Rows are points. The window is the flat piece filled in between its corners: a triangle in 3 columns, a solid with four corners in 4, and so on. A path goes straight from each point to the next, and from the last back to the first. List the points from which the path goes on through the window.

Window:
-.58 -.15 -.12 .26

.15 -.14 .61 -.29

-.02 -.94 -.27 -.14

-.16 .37 .13 .30
Path:
(1): .06 -.19 .59 .30
(2): -.23 .14 .34 -.31
(3): .01 -.23 .19 -.27
(4): .09 -.38 .60 .32
(5): -.47 -.02 .33 .46
(6): -.47 .21 -.42 -.19
(7): -.03 -.08 -.18 -.45
(8): .05 -.31 .24 .07
(9): .17 -.64 .15 -.05
(10): .00 -.32 -.23 -.58
(11): -.34 -.09 -.42 .05
(12): -.17 -.44 -.02 .51
Through the window after points: 3

Window, 6 rows:
-.37 -.15 -.01 -.15 .15 -.08

.35 .68 .09 .23 .03 -.08

.03 .47 -.34 .31 -.10 -.01

.16 -.01 -.02 .37 .18 .12

-.18 -.43 -.41 -.94 -.11 .28

-.12 .06 -.44 -.57 .33 .26
Path:
(1): -.06 -.33 -.46 -.65 -.01 -.04
(2): -.21 -.15 -.12 -.62 -.12 .66
(3): -.28 .37 .14 .30 .08 .39
(4): .17 .12 -.25 .14 .33 -.30
(5): -.03 -.13 -.28 -.20 .15 -.16
(6): -.28 .02 -.12 -.30 -.02 .40
(7): -.16 -.08 .01 -.20 -.29 .67
(8): .05 -.13 -.25 -.15 .08 -.27
(9): .00 -.31 -.39 -.59 .02 .05
(10): -.20 -.09 -.17 -.53 -.08 .43
(11): -.07 .42 -.02 .17 -.10 .23
(12): .12 .33 -.36 .15 .06 -.22
Through the window after points: 1, 5, 9, 11

Window:
.78 .85 -.02 -.22 .94 -.41 .66 -.46

-.67 -.76 .32 -.05 -.21 .04 .12 -.15

-.44 .28 .16 .50 .68 -.03 .29 -.11

.38 -.67 -.02 -.72 .54 .36 .37 .24

-.09 .74 .10 .25 -.50 .45 -.43 .34

-.37 .02 -.51 -.01 .10 -.31 -.64 .18

.29 -.03 -.18 .75 .53 -.40 .07 -.19

-.43 .42 .86 .01 -.16 .50 -.77 -.02
Path:
(1): .00 -.06 -.17 -.14 .30 .42 -.02 -.27
(2): .01 -.05 .23 -.16 .18 -.27 .21 .18
(3): .21 .33 .49 -.08 .13 -.15 -.07 .52
(4): -.07 .04 -.06 -.07 .23 .58 -.21 -.16
(5): .05 -.16 -.31 -.03 .54 .14 .12 -.40
(6): .18 -.17 .32 -.08 .54 -.61 .05 .48
(7): .17 .11 .11 .35 .29 -.40 .13 .32
(8): .07 -.09 -.21 .36 .48 .04 -.05 -.35
Through the window after points: 1, 7

Window:
.26 -.21 -.09 .08 -.30 -.32 -.32 -.27 -.11

.33 -.40 -.15 .50 -.02 -.19 -.12 .94 .28

-.43 .36 .12 .23 -.76 .09 -.06 .18 -.31

-.27 .70 -.48 -.04 -.16 .04 -.20 -.45 -.41

-.42 -.18 -.44 -.56 .20 -.42 -.37 -.30 -.22

-.13 -.17 .00 .04 -.36 .32 .53 .04 -.11

-.46 .50 .04 -.02 .06 -.39 .13 -.32 -.36

-.23 -.69 .10 .55 .41 .17 -.17 .41 .11

.43 -.23 .38 .18 -.07 .23 -.28 .77 .25
Path:
(1): -.25 .09 -.23 .17 -.03 -.23 -.05 -.02 .08
(2): -.11 -.02 -.23 .25 -.04 -.13 -.06 .08 -.59
(3): .26 -.49 -.06 .11 .19 .03 -.20 .33 -.68
(4): -.47 -.24 .02 .31 .07 -.07 -.18 .05 .60
(5): -.36 .07 -.16 -.19 -.09 -.32 -.27 -.32 .49
(6): -.12 -.18 -.24 -.23 .16 -.19 -.20 .06 -.73
(7): -.21 .22 .08 .19 -.45 .01 .02 .23 -.53
(8): -.40 .20 .03 .13 -.48 .04 -.01 .00 .01
Through the window after points: 3, 5, 7

Window, 12 rows:
.62 .27 -.09 -.46 -.46 -.13 -.21 .59 .47 .94 .24 -.46

-.06 .05 -.50 -.16 .16 .21 .18 .25 -.36 .49 .05 -.22

-.49 .41 .46 -.40 .15 .09 -.30 -.11 .32 .30 .64 .03

-.21 -.49 -.30 .09 -.82 .24 -.10 .22 .48 -.33 .41 -.12

.28 .51 .57 -.59 .16 -.48 -.36 .08 -.02 -.15 .03 -.18

.06 .86 -.13 .27 -.09 .41 -.47 .68 -.54 .40 .28 -.08

.05 .51 -.47 .44 -.26 -.61 -.03 .21 -.55 .14 .22 -.20

-.38 .20 .04 -.27 -.62 .14 .30 -.48 -.54 .38 -.31 .15

-.42 .00 .58 .54 -.30 -.41 .26 .25 .12 .19 .26 -.04

.23 .02 -.41 .60 -.54 .46 -.79 -.04 -.41 .20 .02 .36

.10 -.18 .08 .07 -.53 .50 .08 -.60 -.49 -.10 .45 .21

.31 .78 .38 .27 .09 -.21 .52 .08 .74 .26 .33 -.13
Path:
(1): .17 .40 .16 -.14 -.12 -.20 .12 .17 .17 .15 .33 .31
(2): -.07 .35 .08 .01 -.17 -.03 .04 .37 -.17 .11 .42 .53
(3): -.30 .34 -.05 .15 -.18 .24 -.36 -.18 -.26 .08 .12 -.50
(4): -.11 .41 .15 .02 -.11 .07 -.15 -.06 -.04 .22 .27 -.35
(5): -.21 .27 .07 -.18 -.09 -.05 .04 .45 .09 .46 .39 .60
(6): .22 .09 -.16 -.07 -.39 .05 .21 .22 .34 .10 .30 .44
(7): -.15 .11 .15 .20 -.37 .04 -.07 .05 .28 .01 .33 -.52
(8): .04 .41 .36 .04 -.02 .00 -.07 -.13 .12 .14 .19 -.47
Through the window after points: 4, 6, 8

Window:
-.01 .29 .03 .09 -.05 -.94 .36 .30 .59 .47 -.15 .08 .06 .33

-.01 -.33 -.49 -.07 -.14 .07 .61 -.14 -.01 -.42 .29 .84 -.24 -.56

.12 .52 .18 .27 -.24 .07 -.19 .51 -.22 .22 -.32 -.03 .06 .35

.34 -.22 -.19 -.32 -.52 .26 .86 -.57 .24 -.21 .36 .14 .06 -.14

.09 .15 -.34 .01 .40 -.57 .43 -.12 -.06 .45 .29 -.20 -.35 .59

.11 -.13 -.25 .57 -.25 -.32 -.63 .45 .32 .16 -.45 -.48 -.07 .33

-.17 .09 .14 -.11 .19 -.42 -.42 .30 .22 -.32 -.15 -.19 .27 .50

-.07 .05 -.08 .04 .00 .10 -.39 .81 .50 .35 .28 -.19 .10 .21

-.43 -.16 -.08 -.14 -.35 .34 .54 -.86 .33 -.02 .34 .70 -.45 -.17

-.18 -.14 .25 .31 -.20 -.58 .61 .33 .13 -.01 .36 -.13 -.39 .62

.21 -.35 .53 .06 .19 -.08 -.31 .48 .08 .39 -.41 -.26 -.03 .02

.48 .05 .01 .15 -.01 .22 .62 -.63 .52 -.44 .56 .70 -.49 -.21

.24 .01 .17 -.13 -.48 -.38 -.67 .25 -.03 .14 .24 .01 -.14 -.11

-.01 -.21 -.01 .44 -.15 .17 .55 -.75 .03 -.12 .71 .53 .27 -.48
Path:
(1): .09 -.31 .10 .23 -.02 -.39 .18 .14 .19 .02 .11 .33 -.01 .62
(2): .20 -.33 -.09 .04 -.31 .04 .19 .21 .29 .04 .21 .50 .01 .56
(3): -.11 .07 -.03 -.02 -.07 .06 .08 -.01 .33 .13 .25 -.05 -.13 -.17
(4): -.14 .39 .03 -.06 .07 -.17 .49 -.03 .27 -.27 .20 -.22 -.31 -.24
(5): .45 -.37 .03 .26 -.28 .03 .30 -.28 .31 -.02 .39 .62 -.22 .28
(6): .17 -.16 -.03 .17 -.46 -.11 -.40 .31 .16 .22 -.19 .38 .00 .63
(7): -.13 .40 .07 -.22 .22 -.42 .31 .23 .25 .00 .09 -.56 -.36 -.32
(8): -.18 .23 .00 .00 -.05 -.24 .31 .03 .09 .07 .28 -.35 -.30 -.01
Through the window after points: 2, 4, 8

Window:
.40 -.27 .45 -.50 -.61 .04 .52 -.06 -.01 -.16 .35 .75 .18 -.38

.16 -.54 -.46 .14 .36 .53 .18 .58 .51 .33 -.30 -.05 .03 -.28

.26 -.41 -.12 .01 -.11 .40 -.20 .24 -.33 .33 -.74 .40 .51 -.04

.15 -.02 .55 -.20 .30 -.20 .64 .04 -.43 -.26 -.07 .35 .69 .46

.47 -.66 -.01 .35 .34 .39 -.07 .06 -.01 .32 -.51 .35 -.24 -.08

-.53 .20 .16 -.30 .52 .74 .02 .11 -.51 -.35 -.72 -.31 -.36 .18

-.02 -.35 -.11 -.90 .79 .17 -.05 .20 -.33 -.02 .00 .45 -.28 .19

.19 .52 -.94 -.34 -.16 -.20 -.02 -.04 -.13 -.04 .69 .65 -.10 -.73

-.65 .16 .37 .01 -.31 .11 .15 -.40 .07 -.01 .15 .32 .04 .28

-.10 .28 .08 -.24 -.15 .68 .20 .45 -.28 .89 -.11 -.19 -.21 .10

-.19 .18 .06 -.18 -.62 .07 .58 -.57 -.19 .45 -.16 .05 .30 -.27

-.20 .43 -.64 -.07 -.13 .66 .33 -.17 -.60 .29 -.36 .70 .13 .12

.34 -.12 -.12 -.21 .45 .73 -.14 -.07 -.03 .08 -.18 .26 .21 .07

-.30 -.42 .07 -.09 -.19 .40 .50 .07 -.41 -.38 .33 -.71 .07 -.08
Path:
(1): -.30 -.35 .24 .03 .29 .59 -.04 .01 -.27 .32 .14 .72 .19 -.67
(2): -.31 -.12 .05 .04 .45 .43 .28 -.01 -.41 .46 .25 .49 .02 -.65
(3): .38 -.06 -.39 -.43 -.15 .17 .10 .18 -.05 -.17 -.11 .06 .00 .13
(4): .23 .21 -.48 -.26 -.07 .09 .10 .00 -.09 .02 .05 .33 -.07 -.08
(5): -.12 .09 -.31 -.14 -.01 .20 .05 .04 -.15 .17 .33 .44 .09 -.52
(6): -.09 -.17 .26 -.05 .43 .66 .20 .05 -.12 .03 -.06 .35 .11 -.29
(7): .43 -.13 -.54 -.29 -.16 .26 -.12 -.09 -.11 .11 -.17 -.13 .13 .43
(8): .09 .13 -.38 -.31 .03 .38 .14 .01 -.31 -.11 -.40 .14 .01 .26
(9): -.55 -.07 .17 -.09 .46 .71 .24 -.02 -.44 .56 .12 .80 .01 -.37
(10): -.04 -.10 -.11 -.07 .35 .72 .21 .07 -.34 .29 -.08 .22 .02 -.28
(11): .48 -.04 -.19 -.31 -.38 .01 .03 .21 -.09 .15 -.58 .06 -.01 .49
(12): .18 .06 -.32 -.38 -.27 -.07 .15 -.12 -.07 .18 -.13 .14 -.15 .08
(13): -.32 -.06 .15 .30 .20 .66 .43 -.02 -.20 .16 .11 .45 .53 -.59
(14): -.06 -.28 .35 -.02 .12 .42 .10 .26 -.20 .29 .17 .09 .31 -.53
(15): .15 -.10 -.05 -.26 -.07 .21 .23 .01 -.08 .09 -.13 .12 -.07 .08
(16): .54 .15 -.46 -.36 -.37 -.12 .36 -.01 .05 .06 .13 .22 .07 .15
Through the window after points: 4, 6, 8, 12

Window:
-.10 -.22 -.34 .17 -.28 .20 -.18 -.07 -.13 -.48 -.14 .27 -.81 .05

-.29 .07 .43 .29 .13 -.02 -.35 -.26 -.27 .51 .14 -.26 -.19 .00

.02 .10 -.04 -.23 .02 -.12 -.10 .03 -.04 -.65 -.12 .28 .07 .05

.12 .13 .20 .51 .39 -.05 .42 -.11 .28 -.05 -.02 -.49 -.04 -.27

.04 .02 -.18 -.23 -.04 -.22 .48 -.58 -.46 .04 .27 -.02 -.40 .01

-.15 -.45 -.16 .12 .00 -.17 -.08 -.01 -.34 .05 .30 -.11 .15 .39

.19 -.20 .23 -.38 .06 .48 .51 .17 .23 .08 .15 .02 -.03 -.14

-.29 -.14 -.01 .59 .20 .13 -.07 .00 -.11 .22 .26 .56 .42 .23

.54 .20 -.02 -.01 -.02 -.06 .32 -.94 .21 .00 .26 .01 -.05 -.15

-.06 -.16 .12 .48 .44 .09 -.34 .01 -.24 .38 -.68 -.05 .00 -.34

.11 .12 .11 .30 .46 -.70 .05 -.23 .17 .24 .44 -.45 -.58 -.07

.09 .26 -.33 .10 -.08 .20 .15 -.12 .03 .04 .14 .36 .30 .43

-.56 -.33 -.29 -.22 .35 .49 .08 .15 -.02 .11 .32 -.03 -.17 .02

-.41 -.04 .11 -.43 -.44 .04 -.08 -.33 .05 .36 -.18 .10 -.24 -.34
Path:
(1): -.13 -.11 .17 .00 .17 .07 .18 -.29 .03 .08 .03 -.01 -.13 .18
(2): -.18 -.05 .31 .13 .32 -.06 -.11 -.16 .02 .20 -.42 .10 -.20 .23
(3): -.03 -.09 -.20 .30 -.03 .13 -.18 -.09 -.29 .34 .06 -.19 .06 -.67
(4): .06 -.07 -.05 .30 -.06 .05 -.12 .10 -.13 .09 .40 .08 -.07 -.28
(5): -.31 -.08 .13 -.02 .44 .04 .31 -.22 .07 .10 -.34 -.03 -.10 .42
(6): -.12 -.12 .02 .08 .11 .00 .05 -.35 .07 -.15 -.21 .19 -.14 .23
(7): .19 .06 -.28 .11 -.02 .18 .24 .25 -.21 .24 .46 .07 .10 -.39
(8): .03 -.04 .00 .12 .02 -.04 -.07 .06 -.14 .08 .12 -.09 -.07 -.43
Through the window after points: 2

Window:
.41 .12 -.05 -.03 .10 -.02 .05 -.54 -.59 .10 -.23 -.28 -.04 .58

-.26 .19 -.02 .24 -.01 .08 .51 -.64 .01 .19 .42 .02 -.41 -.21

-.29 -.25 .21 -.25 .44 -.01 -.09 .40 -.50 .40 .55 -.06 .07 -.06

-.22 -.10 -.13 .03 -.51 .00 .33 .48 -.20 -.70 .69 -.37 -.37 .27

-.04 .51 -.10 -.33 .54 .25 -.02 -.18 -.42 -.33 .54 .00 .06 .14

.29 -.28 -.07 -.08 -.47 .45 .19 -.10 -.12 .13 -.35 .71 .14 .30

.21 .39 .30 -.17 .05 -.33 -.35 .25 -.34 -.44 .42 .27 -.48 -.12

.10 .15 -.31 -.21 .11 -.36 .26 -.35 .23 -.05 .17 .12 -.34 .35

.36 .72 .07 .17 -.73 -.39 -.11 -.10 .08 .22 .29 -.03 -.25 .20

.35 -.19 .59 -.54 .30 -.59 .18 -.14 .05 -.06 .64 -.15 -.01 .35

.32 .11 -.11 .39 .35 -.28 -.16 .22 .33 -.45 .09 .12 .01 .25

.75 -.64 -.22 -.15 .09 -.25 -.44 .01 .20 .29 -.06 -.56 .36 -.07

.43 .35 .16 -.11 .26 -.29 .30 .09 -.02 -.02 -.37 -.04 .02 .18

.71 .09 -.15 .20 -.41 -.48 .11 .08 -.30 .64 .18 .10 .22 -.11
Path:
(1): .43 .28 -.07 -.21 .29 .16 .12 .16 .01 -.05 .55 .02 -.44 .24
(2): .60 .06 -.29 .03 .02 .41 .11 .32 .03 -.01 .27 .11 -.40 .31
(3): .12 .04 .19 -.09 -.05 -.72 .03 -.48 .04 -.07 -.01 -.17 .21 .09
(4): -.24 -.15 .08 -.08 -.35 -.34 -.16 -.17 -.19 -.39 -.26 .53 .33 .12
(5): .37 .00 -.07 .04 -.01 .09 .10 .10 .01 -.03 .16 .11 -.13 .23
(6): .94 .24 .04 -.15 .18 -.06 .30 .17 -.02 .26 .29 -.08 -.38 .17
(7): -.22 .06 .06 -.04 -.04 -.33 -.27 -.40 -.16 -.06 .04 .18 .28 .15
(8): -.07 .06 .02 -.05 -.24 -.38 -.10 -.32 -.25 -.41 .00 .12 .14 .10
(9): .22 .37 .07 -.09 .12 -.07 .25 .08 -.17 .04 .38 .04 -.26 .24
(10): .45 .14 -.13 .11 -.04 .06 .10 .00 -.16 .22 .17 -.17 -.31 .25
(11): .15 -.03 .06 -.15 .01 -.23 .04 -.41 -.31 -.06 .00 -.01 .16 .22
(12): -.15 .11 .09 -.10 -.01 -.21 .03 -.11 -.16 -.23 .15 -.09 -.03 .20
Through the window after points: 4, 10

Window, 14 rows:
.00 .15 .65 -.09 -.12 .22 -.81 -.14 .74 -.05 -.22 .10 -.12 .02

-.14 .00 .41 -.18 .29 -.37 -.02 -.10 .67 -.53 -.23 -.52 .32 .11

-.31 -.63 -.59 .71 .04 -.50 -.12 .29 -.53 -.03 -.07 -.07 .28 .06

-.49 -.57 .01 -.25 -.13 -.12 -.32 -.49 -.04 -.23 -.05 -.90 .33 -.26

-.12 -.21 .38 -.42 -.13 -.23 -.24 -.24 .28 -.50 .26 .26 .44 -.29

.01 .30 -.71 .63 -.30 .10 .68 -.32 .41 .08 .24 .31 -.44 -.65

.22 .15 -.66 .21 .00 -.29 .70 .14 -.51 .55 .06 .18 -.64 -.56

-.33 .26 .28 -.06 -.09 -.02 -.54 .22 .10 -.55 .14 -.74 .45 -.54

-.23 .38 -.30 .65 .14 -.43 .39 -.36 -.12 .18 .57 .35 -.94 -.36

.51 -.14 .85 .29 -.18 .12 -.21 -.01 .55 -.16 .47 -.31 -.09 .03

-.36 -.09 -.82 .40 -.77 -.72 .53 .22 -.47 .01 .08 -.04 -.61 -.15

.18 .71 .51 .31 -.22 .37 .24 -.46 .12 .01 .20 .19 -.09 .23

-.04 .72 .31 .08 -.21 .06 .13 -.21 .82 .69 .70 .18 -.05 -.08

-.76 -.58 -.34 .31 -.04 -.01 .48 .50 -.41 -.09 .07 -.04 -.35 -.14
Path:
(1): -.01 -.12 .32 .22 -.16 -.15 .13 -.17 .17 .12 -.06 -.15 .16 -.39
(2): .01 -.02 .63 .46 -.50 -.20 .51 .20 .44 .34 .07 .07 .12 -.39
(3): .22 .33 -.18 -.17 .34 .22 -.60 -.42 .26 -.22 .76 -.28 -.42 .25
(4): .04 .11 -.34 .03 .00 -.21 .16 .00 -.09 -.07 .28 -.16 -.30 .08
(5): -.33 -.02 .27 .40 -.36 -.35 .44 -.05 .25 .29 -.42 .12 -.02 -.85
(6): -.18 .01 .07 .40 -.20 -.37 .34 -.07 .00 .13 .09 -.17 -.02 -.51
(7): -.18 .06 -.43 -.11 .03 .15 .00 .17 -.06 -.40 .66 -.10 -.16 .05
(8): -.17 .07 -.18 .02 .13 .05 -.14 -.02 .18 -.27 .41 -.07 -.22 .03
Through the window after points: 2, 4

Window (14 x 14):
-.02 -.29 .02 -.28 -.42 .17 .21 .23 .07 -.82 -.26 .21 -.81 -.05

.25 .55 -.21 -.60 .40 -.75 -.54 -.49 -.33 -.78 .67 -.09 .25 .25

.08 .76 -.44 .46 .61 .04 -.04 -.30 -.19 -.77 -.18 -.21 -.27 -.33

.14 -.24 .27 .44 -.04 -.51 .48 .07 .69 -.09 .08 -.25 -.62 .35

-.10 -.10 -.65 -.13 .30 -.43 -.10 -.61 .21 .38 .08 .54 -.11 -.05

.08 -.10 .52 .74 -.31 .04 .57 .33 .21 -.55 .02 .74 .01 -.31

.35 -.44 .11 -.15 .36 -.73 .49 -.08 -.35 .12 .11 -.05 .36 -.34

.12 -.07 .36 .81 -.88 -.42 .29 .28 -.19 -.15 -.56 -.32 .14 -.23

-.61 .19 -.05 -.08 .21 -.45 .70 .33 .94 -.22 .17 .47 .87 -.22

-.35 -.74 .34 -.22 -.49 -.88 -.72 .73 -.33 .06 -.24 .07 -.40 -.32

-.03 -.02 .08 .66 .23 .51 -.10 -.34 .47 -.53 -.17 .19 .23 .34

.32 .69 .67 .04 .20 -.27 -.55 .13 .31 .25 -.73 .31 .13 -.15

-.08 .71 -.28 -.09 .23 .23 .02 .27 -.04 .24 .17 -.07 -.11 -.47

.58 -.20 -.63 -.49 .42 -.51 -.47 -.03 .49 -.40 .35 .32 -.12 .19
Path:
(1): .06 .05 -.03 .35 .11 .12 .12 .16 .17 -.33 -.20 .25 -.04 .34
(2): .21 .17 -.19 .08 .52 -.28 .01 .27 -.05 -.43 -.12 .54 -.14 .82
(3): -.11 -.14 .09 -.10 .04 .01 .04 -.31 .58 -.22 .31 -.06 -.08 -.78
(4): .18 -.01 .03 .14 -.32 -.44 .02 -.36 .27 -.12 .13 -.13 .00 -.69
(5): -.02 .02 -.03 .22 .03 -.31 .07 .21 .03 -.06 -.31 .25 -.03 .28
(6): .21 .33 -.22 .13 .36 -.22 .11 -.06 .20 -.20 -.11 .36 .05 .22
(7): .25 .23 .01 -.01 .20 .05 .06 -.42 .59 -.29 .23 -.08 .15 -.59
(8): .19 -.24 .16 .08 .07 -.47 .14 -.16 .29 -.09 -.01 -.09 .08 -.48
(9): .21 -.01 -.06 .05 .18 -.38 .32 .28 -.31 -.22 .11 .31 .02 .28
(10): -.06 .40 -.19 -.04 .12 -.16 -.28 .47 -.10 -.23 -.14 .39 -.07 .49
(11): .09 .22 .00 -.10 .06 -.33 -.28 -.33 .22 -.43 .08 .04 -.14 -.23
(12): -.05 -.01 .37 .08 -.01 .08 -.47 -.71 .54 -.55 -.04 -.05 .10 -.62
Through the window after points: 4, 8, 12

Window (14 x 14):
-.23 -.09 -.55 .08 -.07 .17 -.41 .46 -.15 -.14 .09 .27 .30 .56

-.04 -.02 -.27 -.02 .08 .21 .09 .08 .14 -.14 .29 .16 .18 .65

.29 -.24 -.03 -.19 -.29 .13 -.10 .31 .22 -.22 .33 -.33 -.31 -.69

.01 -.44 -.08 .10 -.16 -.25 -.17 -.03 .09 .10 .15 -.37 -.55 -.38

-.94 .03 .18 .33 .04 .39 -.33 -.14 .17 .16 -.07 -.34 .03 -.22

.16 -.15 .03 -.08 -.12 -.06 -.37 .23 -.01 .02 .25 .43 .52 .51

.22 .33 -.13 .13 -.14 .09 -.31 .04 -.31 -.23 .01 .26 .14 .56

-.08 .08 .12 .10 -.33 -.32 -.03 .38 .16 -.02 .14 -.55 -.16 -.13

-.85 .21 .22 .22 .30 .14 -.20 .27 .20 .16 -.14 .24 -.22 -.08

-.58 .13 -.23 .01 .23 .06 -.13 -.03 .24 .26 -.34 -.10 .17 -.28

-.17 -.25 -.04 .05 -.20 -.26 .17 .09 -.17 -.23 .35 -.22 -.12 -.60

-.04 -.32 -.02 .22 -.67 .00 .25 .14 .17 .06 -.03 -.23 -.32 -.52

-.29 -.07 -.04 -.40 -.09 .17 -.19 .18 -.24 -.09 -.11 .15 .15 .56

-.51 -.01 .03 .19 .33 .38 -.05 .27 -.17 .50 -.05 -.15 .05 -.14
Path:
(1): -.30 -.04 .03 .18 .08 .20 -.15 .21 .06 -.12 -.06 -.04 .09 .08
(2): -.56 .21 -.20 -.18 -.48 .02 -.22 .09 -.08 .30 .30 .04 .06 -.04
(3): -.37 .36 -.25 -.31 -.52 .25 -.37 .06 -.02 .12 .20 -.27 -.15 -.01
(4): .02 -.13 -.11 .28 .12 -.04 -.10 .23 -.06 -.15 -.07 .20 .19 .25
(5): -.19 -.20 -.02 -.01 .02 .10 -.23 .28 -.11 -.22 -.03 -.02 .05 .24
(6): -.30 .25 -.06 .18 -.31 .13 -.21 .02 .04 .34 .34 .19 .04 .10
(7): -.35 .09 -.16 .13 -.31 .04 -.15 .13 .00 .60 .23 -.15 -.25 -.21
(8): -.05 -.17 .05 .11 -.21 .01 .05 .18 .11 -.30 -.12 -.10 -.01 -.10
Through the window after points: 3, 7

Window (14 x 14):
.42 -.34 -.24 -.23 -.24 -.04 .02 -.05 .15 .11 .20 .51 -.77 -.43

.16 .05 -.12 -.27 .14 .08 -.21 .35 .21 -.28 .34 .93 -.50 -.51

.35 .34 -.20 .48 .03 .14 -.22 -.19 .16 .27 -.39 .23 .30 .25

.33 .15 .23 .17 -.04 -.32 -.32 .09 -.08 .36 .39 .06 .51 -.06

-.15 -.15 -.05 -.28 .19 -.10 .61 .07 -.25 -.11 -.32 -.21 .58 .24

-.03 .32 -.11 .07 .26 .05 .58 .07 .06 .07 -.12 -.44 .24 -.36

.28 .08 .30 .72 .26 -.05 -.10 .08 -.39 .08 -.32 -.07 .12 .09

-.12 .12 .44 -.08 -.11 .26 .84 .16 .15 .02 .00 -.11 .21 .19

-.28 .42 .21 -.40 -.01 .18 .62 -.05 -.48 .29 -.27 -.08 .18 -.08

.15 -.01 -.15 -.30 .16 -.35 -.37 .49 .45 .29 .21 .64 -.94 -.15

-.28 .15 -.19 .37 -.35 -.14 .01 .23 -.14 .04 .06 .08 .08 -.02

.16 .04 .21 .15 -.19 .17 -.44 .27 .03 .11 -.39 -.24 .33 -.12

-.45 .10 .25 -.19 .18 .15 .24 -.37 -.07 -.11 .13 -.37 .18 .12

-.05 -.07 .12 -.31 -.07 -.50 .09 -.01 .52 -.05 -.09 .86 -.69 -.65
Path:
(1): .12 .15 -.01 -.12 -.20 -.29 -.01 -.02 -.01 .00 .02 .26 -.21 -.08
(2): .06 .11 -.06 -.17 .07 -.28 -.07 .24 -.07 -.21 .08 .31 -.27 -.10
(3): .11 -.04 .03 .00 .11 .37 .06 .18 .33 .25 .06 .53 -.09 -.38
(4): -.15 -.28 -.13 -.14 .04 .37 .14 -.08 -.04 .43 -.19 .28 .15 -.29
(5): .39 .46 .33 .15 -.14 -.50 -.12 .31 .01 -.33 .05 -.07 -.15 .27
(6): .31 .23 -.10 -.12 -.15 -.35 -.12 .14 .06 -.39 -.11 -.20 .09 -.20
(7): -.29 -.08 .05 .18 .19 .26 .10 -.05 .05 .61 -.02 .65 -.21 -.04
(8): .00 -.02 .02 .10 .33 .01 -.13 .23 .19 .30 -.01 .25 -.04 -.27
Through the window after points: 2
